Every row gives one point. Each copy is the shape, with its points in the same order, turned, moved and blurred by noise. Say if it was mirrored as well.
In the rows, zero is written as 128.

Shape (7 x 3)
[[ 81 120 123]
 [130 146 109]
 [152 146 126]
 [128 101 148]
 [148  96 169]
 [132  73 106]
 [ 82 152 155]]
Copy 1 (7 x 3)
[[132 157 169]
 [ 95 119 137]
 [ 99 119 110]
 [149 139 118]
 [162 133  92]
 [160  93 144]
 [113 188 134]]
Copy 1 is: only turned
Copy 2 (7 x 3)
[[109 107 155]
 [124 115  97]
 [137 145  94]
 [109 160 140]
 [114 187 137]
 [ 62 140 121]
 [158 108 158]]
Copy 2 is: mirrored
Copy 3 (7 x 3)
[[104 102 155]
 [114 108  99]
 [135 124  89]
 [156 122 141]
 [177 139 137]
 [165  72 138]
 [ 90 144 149]]
Copy 3 is: only turned

Shape (7 x 4)
[[116 105  69 146]
 [106 148 118 110]
 [163 142 147 153]
 [ 81  99 111 166]
 [124 180 147 121]
 [140 152 137 104]
 [137 125 153 114]]
Copy 1 (7 x 4)
[[148  85  97 113]
 [ 90 111 125 132]
 [131 164 135  97]
 [131 111  57 119]
 [ 74 143 140 111]
 [ 94 140 146 129]
 [113 149 134 146]]
Copy 1 is: only turned
Copy 2 (7 x 4)
[[144 132  59 146]
 [117 119 125 163]
 [ 80 139 131  94]
 [158 169  95 146]
 [ 74 136 151 160]
 [ 91 107 138 138]
 [108 119 144 116]]
Copy 2 is: only turned
Copy 3 (7 x 4)
[[ 88 156 123 185]
 [130 113  97 147]
 [155 154 147 115]
 [ 88 108 157 173]
 [175 110 107 132]
 [146 131  96 120]
 [129 125 119 104]]
Copy 3 is: mirrored
Copy 4 (7 x 4)
[[165 124  61 118]
 [146 133 127 147]
 [ 95  76 100 156]
 [125 162  60 130]
 [120 110 143 184]
 [130  98 141 144]
 [106 106 128 126]]
Copy 4 is: only turned

Shape (10 x 6)
[[137 124 170 133 128 164]
 [ 80 146 141 108 177 143]
 [168 110 157  89 143 105]
 [125 137 149 135 125  94]
 [137 168 117 133 137 154]
 [149 121  88 114 164 129]
 [155 124 113 128 119 105]
 [112 143  83 143 194 132]
 [128  96 155 178 187 126]
 [141 132 112  84 106 131]]
Copy 1 (10 x 6)
[[134 134 131 112 151 177]
 [ 97 161 141 104 187 113]
 [127  68 121 135 155 140]
 [ 99 122  95 139 135 134]
 [153 150  95  99 147 123]
 [131  99 128  87 131  92]
 [136  96 102 127 111 122]
 [104 145 117  59 138  82]
 [ 68 115 125  67 125 161]
 [164 119 123 147 139 103]]
Copy 1 is: only turned
Copy 2 (10 x 6)
[[172 153 108 133  81 143]
 [160 152 136  68 112 101]
 [156 119 172 141 108 165]
 [117 160 135 122 119 154]
 [156 147 104 139 135 102]
 [153  93 123 119 150 130]
 [122 117 123 145 132 151]
 [156 122 101  78 176 110]
 [176 150 103  79 132 192]
 [126 104 138 151 102 114]]
Copy 2 is: only turned
Copy 3 (10 x 6)
[[172 136 156 146 106 112]
 [157 169 161 101 161  80]
 [148 126 115 183 165 126]
 [109 150 154 161 138 107]
 [136 171 132 111 112 138]
 [135 139  84 116 142 112]
 [108 128 114 152 126 133]
 [119 171  99  87 131  75]
 [142 152 124 155  98  41]
 [132 117 123 127 151 161]]
Copy 3 is: mirrored
